Rows are points. Each copy is the shape, with its points in the same order, turned, moved and blurred by noise. Is it also mirrored, or only turned?

Shape:
[[ 14  44  -3]
 [ 21  19  15]
 [-42 -26 -29]
 [-48 -22  -1]
 [ 17 -11  15]
 [ -8 -27  -3]
 [-37 -31 -41]]
Copy 1 (7 x 3):
[[ 36  42  10]
 [ 30  15  -8]
 [-51  13  28]
 [-36  -7  36]
 [  8   0 -17]
 [-25  -3  -3]
 [-60  25  17]]
Copy 1 is: only turned
Copy 2:
[[ 28  34  20]
 [  5  52   6]
 [-31 -28 -19]
 [-45 -11  -2]
 [-18  44 -18]
 [-31  13 -28]
 [-22 -36 -30]]
Copy 2 is: mirrored
Copy 3:
[[ 35  13 -28]
 [  8  -4 -24]
 [-18  53  40]
 [-34  52  15]
 [-15  -8  -4]
 [-25  14  21]
 [-12  49  51]]
Copy 3 is: mirrored

Shape, 12 rows:
[[-25  -2   1  10   9  36]
 [ 18  10 -11   3 -34 -27]
 [  9  12   3  20  29 -22]
 [-15 -32  26  10   0  34]
 [ 27  22 -19  10 -41 -21]
 [ 14  -4  -6  -4  27 -20]
 [  7   2  12  12  23  -7]
 [ 20  -3 -17  -1  27 -20]
 [ 14 -12   3  -3  17   7]
 [ -5 -42  -7  33  -5  28]
 [ -6 -31 -14  10   6  38]
 [ -5  -1 -19   5 -44 -39]]
Copy 1, 12 rows:
[[ 13 -16  19   9  27 -27]
 [-33   6  -1  15  -6  34]
 [ 22 -15  22  29 -20  23]
 [ 23  -9  -7 -20  17 -23]
 [-40  -9  -2  29   6  47]
 [ 12 -15   3  30 -33   4]
 [ 24  -8  13  25 -16  14]
 [  4 -23   6  29 -37  11]
 [ 12 -16  -4  18 -17  -4]
 [  5 -38   9 -33   8 -13]
 [  5 -39   5  -8   8 -26]
 [-44  14  15   2  -9  32]]
Copy 1 is: only turned
Copy 2:
[[ -9   5 -10   6  -2  43]
 [ 18 -31   2  28  14 -26]
 [ 40   0   5 -26   7   4]
 [ -8  36   2  21  23  41]
 [ 25 -34  -8  33   1 -29]
 [ 14   7  18 -21  -3  -9]
 [ 23  11   9 -16   9   7]
 [ 21   1  22 -18 -14 -10]
 [  8  21  11  -1  -8   2]
 [  9  21  20  38   1  44]
 [-10  23  12  28 -15  37]
 [  8 -45  21  33  26 -17]]
Copy 2 is: only turned
Copy 3:
[[-34 -18 -12   7 -15 -24]
 [ 32 -21  11  -6  -1  34]
 [-19   1  16  23  26  24]
 [-24   5 -34 -10  -9 -25]
 [ 34 -27  11   2 -12  40]
 [  6   4  12  18  30   0]
 [-16   9   6  16  18   6]
 [ 12  -3  11  35  28   1]
 [  1  11  -4  19   4  -8]
 [-13 -19 -60   6   8 -12]
 [ -9 -21 -29  20  -7 -26]
 [ 28 -40   2 -28  15  29]]
Copy 3 is: only turned

Shape, 11 rows:
[[ -3  -1  -3 -14 -29  27   1  45]
 [ -3   1 -11  -2 -30  14 -29  20]
 [ 10   7   4  11  18   4  32 -31]
 [-11  -7  37  34  -5   4  16 -20]
 [-17  17  -4  23  14 -30  25  -6]
 [-15 -40   3  43 -10   5  12 -20]
 [-28   1   7   5  35  21  16 -15]
 [ -4 -12  25   2  32  -3   8   0]
 [-13  16  17 -15  33  -4   5 -30]
 [  7  31   2  21  45   1   5  -5]
 [ 17 -11 -23 -28 -29  10 -23  54]]
Copy 1 (11 x 8):
[[ 11 -17  -7 -41  50  25  -9  -7]
 [  5 -28  10 -32  20  32 -20 -23]
 [ -4  11   4  -4 -15 -18  13  29]
 [-22 -28   0  11  -3  15  28  25]
 [-14  19   9  32   8   4  -4  13]
 [  9 -46  23  21   1   6  16  31]
 [ 10  11  14   4   4  -7  46   1]
 [  5  -6 -20   9   5 -11  21  -4]
 [-15  16   3   3 -10 -26  25 -17]
 [  7  36 -14   9 -19  11  11  -1]
 [ 26 -26  -8 -45  44  17 -43 -26]]
Copy 1 is: mirrored
Copy 2:
[[-22   1  40  31  14   7 -32  19]
 [-35   5  23  24   4 -21 -27  -5]
 [  6 -10 -28 -27  14  17   4   5]
 [-40 -40 -15 -20   8  10  11  17]
 [ -5  -2   8 -45  -5   0  19  13]
 [-52 -29  -3 -19 -10  29   4 -21]
 [  4 -16  -8   6  -3  16  34   6]
 [  5 -37  -6  -5 -17   4   4  14]
 [ 22 -22 -19  -9   8 -16  23   4]
 [  9   8 -28 -17 -19  -5  11  32]
 [-12   9  49  33  -5 -12 -60  -1]]
Copy 2 is: mirrored
Copy 3, 11 rows:
[[-36  -6 -13 -33  11 -11  16 -43]
 [-25   7 -31 -24   6 -11  12  -7]
 [ 22  14  29  17 -18   1 -21 -25]
 [ 13  -6  25  27  26 -18 -17 -10]
 [ -6 -11  23  39 -18  10   8  -2]
 [-14   6  -4  41  25  -3 -41  -9]
 [ -8  38  33  27   6   6   6 -25]
 [-18  14  44   7   5  -6 -10  -6]
 [ 14  32  47   5  -5  15   9  -3]
 [ -1  24  36  21 -35 -25  10  -5]
 [-56  -2 -26 -57 -12  -7   4 -21]]
Copy 3 is: only turned
Copy 4, 11 rows:
[[ 10 -12 -43   7  38   2  31   7]
 [ 26  -2 -39   6  27 -26  15  21]
 [ 10  -9  16  -9 -19  23 -23  15]
 [ 50  -1  22 -25  -1  14   5   3]
 [ 30 -27  -2  -8 -21   1 -29 -24]
 [ 43 -18  40  -3  -1 -14  17  13]
 [ 25   1   0  14 -39  23   9   1]
 [ 10  14   3 -16 -23   6  11 -13]
 [ 17  26  -5   3 -33  18 -24  -4]
 [ 15 -11 -23 -26 -46  10 -16   5]
 [-14  -6 -53   7  42 -33  27  10]]
Copy 4 is: mirrored

Shape (17 x 11):
[[  5 -18  13  -3   0  -5   0   4 -10  12   0]
 [  9  -1  11   3   3   1  -4  -5 -27   1   9]
 [ -3 -16   5  -9   2 -13  11   1 -37  -7  -1]
 [ -2   2   9   5   2   0   4  -1   7   7 -25]
 [  3  -1 -10 -28 -18   5 -11   4 -24  -1   2]
 [ 10   0  10   7   1   4  -8 -13  -1  -6  10]
 [  5  -4 -36 -10   0   1  -4   2   7  19   5]
 [ 10  -1  10   9  -3 -12  -6   5  -9  -6  10]
 [  7   3 -12 -60  -4 -11  -9  -3 -12  -4  11]
 [  0 -12   3   9   0   3 -11 -17   6   1  11]
 [ 10 -17   3   0   2  -5 -10   3   2  -1  -6]
 [ -4   1  -7   7 -16 -27  -2   3  -1  -3   7]
 [  5   0   9   3  -7   4  23  -4   5  -4   9]
 [ -1   2   2   1   4   1  -4   5  -1  -9   0]
 [  8 -29   4 -12   3   2  11  -2   5  -6   7]
 [ -6 -11   8   2   2   5  -1   3  -3   5   5]
 [ -6   1   5   8   3   0   0   3   7   0   9]]
Copy 1:
[[ 12  10  -2  -6  10 -10  13   4  -2  11 -11]
 [  9  19 -15   1   3 -10   0 -12 -16  10 -11]
 [ 16  32  -8  -4  19   1  -7   1 -10  -2 -17]
 [ -2 -10  17  -3   0  -3   2   9 -13  -2 -19]
 [  6  16   1 -13  16 -10 -24 -14   3   0  15]
 [ -1   4  -4   5  -5  -5  11 -13 -17   2  -1]
 [-26   0 -11 -20   1  -4  -5  10  16  -8  10]
 [ 12  10 -14   8  -4 -12   7   4 -15  -1   0]
 [ -5  23   7  16  25 -12 -24 -11  28   1  25]
 [ -9  -1  -4  -1   6  -1  23  -8 -16  -1   2]
 [  3  10  10  -8  -1 -13  14   7  -8  -2   0]
 [  6   4 -14   2   4   1  -1  19 -16 -14  11]
 [ 11   0  -1   7  -6  24   7  -5  -5   1  -5]
 [  5   3   3   1  -4  -5   2  -2  -9 -14  -5]
 [  7  21   9  -3   8   9  26   2   8   0  -1]
 [  8  -1  -3  -7   6  -4  12  -3  -4  -3 -10]
 [  5  -7  -4   3  -2  -1  10  -2  -6 -11  -8]]
Copy 1 is: only turned
Copy 2, 17 rows:
[[  4   2 -14   3   7 -11 -10   4 -15  -2   6]
 [ 12   2  -5  19   8  -7  -4 -16  -2   4   4]
 [  2   9  -5   7  28  -6 -11  -5  -6  25   4]
 [ -4   8 -17  -2  -5  -8  -8  13  10  -9 -16]
 [ -8  13  18  -5  13 -10  -6 -17   6  -5  22]
 [  7  -8   2  20   1  -1  -5  -5  -3 -12  -8]
 [ -8 -19   4 -24 -13   5  -1  -6   7  -2  20]
 [ 13   4   6  13  -6  -1  -3  -3 -15   4  -6]
 [-27   8  21 -15  16   3 -28 -34 -12  -6  17]
 [  4 -24   3  13  -1  -6  -6   5  -5 -12  -5]
 [  4   1  -1   4  -3  -1 -17  13  -7  -6   4]
 [ 10  -3  17 -12  -5  -4   0   1 -14  10 -11]
 [ -4  -3  -8   5   8  10  15  -2 -11  -7 -13]
 [ -7   3   3  12  -4   2  -4   2   1  -1  -5]
 [ -8 -11  -6   7  14  12  -9  14 -18  -5   8]
 [ -6  -5  -7  11   1 -10  -1   7  -9  -1   2]
 [ -6  -7  -2  10 -10  -6   2   2 -10   0  -8]]
Copy 2 is: only turned
